Each row of a before or after table is a point. The points were changed in one or more steps. Then noise was added and the rows were shuffled. The steps act on columns, c1 being the first. What was done? A step turns or swaps two columns, mirrors them in a line or flattens them onto one, adds a multiple of one to another, or multiplies or shifts one. Angles are multiples of 10 degrees, from the lower column toward the higher: turns from -170 to 170, lines from 10 to 170 but not 90. Use the fewest steps. Two steps may share a column if one is a turn and the other turns, adds or multiplies; they go together, in the order done. Otherwise the lowest column goes first.

Before (10 x 3):
[[-34 -69  -4]
 [ 29   2  17]
 [-19 -38  44]
 [ -7  63 -89]
 [ -8  35 -63]
 [-26  52 -52]
 [  6 -31  55]
 [-14  72 -33]
 [  6 -67   2]
 [ -1 -33  -7]]
After (10 x 3):
[[-37 -36 -38]
 [-33 -38   4]
 [ 47  48  45]
 [ 36  92  17]
 [ 55  88  25]
 [-14 -12 -42]
 [ 28 -18 -19]
 [ 63  73  63]
 [ -6 -76   4]
 [  1 -30   5]]
Steps: add -1.5 times c1 to c2; turn c1 and c3 by 140 degrees

Before (14 x 8):
[[ 28 -41 -59 -82  14  55 -61  19]
 [ 16 -29  43 -14  13  15  61  23]
 [-35  -5  24  36  83  30  97  32]
 [-35 -51 -31  26 -33 -27 -34 -18]
 [-42 -53 -24  12   4 -27 -37 -50]
 [ 26  19 -50 -51  -8  90 -42  47]
 [ 12  -1 -58 -84 -31  36 -41  -9]
 [ 82  19 -13   9 105 -11  12   1]
 [ 32   5 -52  25  30 -45  42  24]
 [ 59  46   8 -41  87 -17 -16  44]
 [-18 -40  14  21  66 -49  52  46]
 [ 21 -53 -58 -15 -67  38 -50 -34]
 [ 28 -39   8  35  67 -13  20  51]
 [-32 -34  -7  49 -54 -16 -40 -17]]
After (14 x 8):
[[ 24 -14 -44  58  -9 -91 -43  45]
 [-34 -16  31 -30  84 -28  96  31]
 [-37 -39  30  24 -34  42 -33 -17]
 [-42 -43  16  22   3  43 -36 -49]
 [-16 -21  21 -14  64  58  54  47]
 [ 60  48 -42   1  86   1 -14  44]
 [-31 -24  52  -3 -52  28 -39 -16]
 [ 83  23  11   9 106   4  14   2]
 [ 31  20  33  46  31  42  42  26]
 [ 30 -60 -70  72  13 -34 -61  18]
 [ 26 -32  31 -13  66  26  20  53]
 [ 10 -12 -72  73 -34 -35 -43  -6]
 [ 22 -62  -6  59 -68 -18 -52 -36]
 [ 16 -33 -21 -38  13   0  60  24]]
Steps: mirror c2 and c6 in the line at 170 degrees; turn c3 and c4 by -100 degrees

Before (12 x 14):
[[  24   35    4  -32    8   21  -69   32    4  -38    2  -53  -15   26]
 [   8   35  -51   16    8   -6   -3   -4  -59   27   14  -37  -44   54]
 [ -27   23    0  -51  -64   54    2   38   31   18   51  -26   -4   10]
 [  19   34  -11   12   24  -14   81  -59   26  -37  -89   39  -33   60]
 [ -29   64  -10  -33  -29   37   -2   88  -54  -30    3  -76   72   10]
 [  40   55   19    1  -51  -26  -12   76  -27    0   35  -25  -10  -15]
 [ -58   15   39  -31    6   17   -9   67  -10    0   60  -80    9  -69]
 [  21  -10  -65   61  -12  -18   63 -105   43  -99  -24   39   -7   48]
 [  57   14  -82   34   69   -4   57   -2   43  -24  -37   33   49   60]
 [  20  -28   54  -15  -20   69   14   54  -40  -12   33  -54   33    5]
 [ -19  -30  -19   78   -4  -34   34  -35   63  -32  -64   27   17   90]
 [  18  102   30    5   34   20  -13   15  -29    9   45  -30   79   48]]
After (12 x 14):
[[  24   37  -15  -50  -55   46  -50  -61   26  -36  -90   37  -33  -49]
 [  23   34   10   61  -18  -14   52   31    2  -40    6  -52  -14  -19]
 [  22  -12  -66  -77  -11   -1  -51 -106   38  -96  -19   37   -4  -47]
 [   5   36  -53   -7  -33  -13   -8   -1  -60   28   15  -32  -45  -44]
 [  17  -31   49  -18   17   42   50   53  -30   -7   31  -56   35  -16]
 [  53   17  -78  -57  -88    6  -33    2   44  -26  -34   29   49  -17]
 [  39   60   16   15   56  -16  -15   83  -29    1   36  -21  -11  -13]
 [ -57   12   40   23   25   29   20   66  -14   -4   61  -75    8   65]
 [ -24  -31  -16  -67  -35  -42  -52  -33   62  -28  -63   27   16  -80]
 [ -28   27   -2   17   52   56   46   35   37   14   52  -30   -1  -48]
 [ -28   70  -16   10   14   34   32   95  -58  -25    8  -75   73  -27]
 [  19  103   25   -2  -55   -9   29   14  -27   16   50  -27   81  -27]]
Steps: turn c6 and c7 by 120 degrees; turn c4 and c6 by -140 degrees; turn c5 and c14 by 150 degrees

Before (11 x 32):
[[  75  -33   42   75   -6  -69   41  -59    4   72   18  -20  -64    2
   -19   25  -28   34    8   19   32  -37   10   41   -4   42  -45    4
   -74  -53   23   55]
 [ -53  -44  -80   15    7   29   70   45  -24  -81  -40  -45  -69   19
   -44   66   23  -33  -22  -56    1    4  -32  -39   -7   29    0  -27
    58   28   -1   44]
 [ 113  -80   -1   68  -23  -36   -8  -49  -15   61   -2   -3   -3  -43
    17   24  -41  -30   37   17    3  -17   -2   97  -17  101  -30   21
   -41  -15   53   37]
 [  26   16  -14   80   35    9   32  -45   14   55  -17   32  -51   37
    20    2  -54  -46   -8   53   29  -22  -54   77  -20    3  -22  -35
  -106  -74   -1   71]
 [ -65  -16  -89  -14  -30    2   20   74   16    7   -5    1  -84  -14
   -22   45   64   10   -9  -49    2   12    7  -14   64    6  -18   31
     6   -5  -21   19]
 [ -54  -52  -11   60  -11   44   -1   26    4  -33   12  -47  -72  -16
   -12   29   10  -24   -4  -34   30    5  -34    6   -3   -9  -14   14
     9  -17   37   23]
 [ -16  -39   -6  -59   37   51  -74  -27  -50   11   29   49   14   24
    -6  -59   -5   63   29  -25   28  -22  -12  -49   53   -2  -57   36
   -14  -53   75    8]
 [ -27  -84   11  -15   25   54  -17  -33    2   16   63   46   22   18
    -7  -87    5   40   47   18  -43   31   -5  -72   39   26  -72   40
    12  -45   46   -5]
 [ -32 -121  -25    4   11   -4  -23  107  -22  -14  -53  -41  -63  -36
   -49   15   16  -25  -26  -37   41   -3   -1    6  -39   79   50  -26
    36   -4   -3   21]
 [   4  -70  -47   51   13   13   54   64   42  -21  -36  -31  -23  -30
   -44   21  -19  -52    9  -59   64   27  -20   24    0   15   44  -30
    34   64   -3   68]
 [ -58  -30  -14   66  -57   93   76   32  -15  -36  -15   29  -12   -9
   -71   51   36  -10   16  -50   -4    5  -28  -38   -5    2  -23  -29
    -6   36   -5   53]]
After (11 x 32):
[[  72  -26   45   76  -62  -71   40  -65    2   70   17  -21  -68    7
   -14   -8  -23   32   10   17   33   31   11   45   -6    3  -49    1
    52  -54   24   47]
 [  25   16  -18   83  -71   17   28  -40   12   60  -19   28  -48   29
    20   -1  -53  -45   -4   53   23   79  -57   78  -29    0  -20  -32
    45  -69    3   75]
 [ -53  -46   -8   55    9   38   -5   20   -1  -32   14  -44  -75  -17
   -11   19   14  -29   -5  -39   34  -12  -34    4   -9  -17  -11   13
     4  -15   40   26]
 [ -64  -42  -80   17   26   27   62   43  -22  -84  -37  -44  -73   16
   -46   22   23  -30  -18  -61    2  -34  -26  -38    2  -22    2  -26
   -39   30    1   44]
 [ -28 -117  -25    8    5   -6  -23  109  -19  -18  -51  -38  -65  -41
   -50  -33   17  -25  -27  -38   43  -20   -6    8  -26   21   45  -25
   -39   -3    0   25]
 [ -55  -29  -17   65   19   95   74   33  -19  -38  -15   27  -13   -6
   -72   33   36   -6   22  -52   -9  -23  -28  -34    6  -24  -16  -28
    49   35    0   56]
 [ -14  -43   -6  -57  -36   50  -78  -28  -50   13   31   52   21   19
    -5  -37   -7   64   28  -30   28   23   -6  -50   79   26  -60   32
   -19  -54   77    4]
 [ -26  -85   12  -16   21   50  -18  -33    3   15   59   44   20   18
   -10  -69    4   35   46   14  -40   15   -4  -73   39   55  -74   42
   -30  -48   46    0]
 [   8  -70  -47   56   30   16   54   67   38  -17  -34  -28  -28  -29
   -42    8  -15  -53    6  -56   61    0  -22   25  -24   -8   47  -25
   -33   61   -6   67]
 [ -64  -15  -92  -16   23   -5   24   74   11    7   -6    0  -80   -9
   -22   19   61    7   -7  -49   -5  -16    6  -20   53  -17  -13   27
    19   -5  -22   22]
 [ 107  -82    4   69  -26  -39  -11  -48  -16   56   -1   -2  -11  -46
    15  -38  -40  -26   45   10    3    8   -6   97   -9   28  -24   16
    44  -18   55   33]]
Steps: turn c5 and c29 by -130 degrees; turn c5 and c22 by -60 degrees; add -0.5 times c9 to c25; flatten c16 and c26 onto the line at 140 degrees
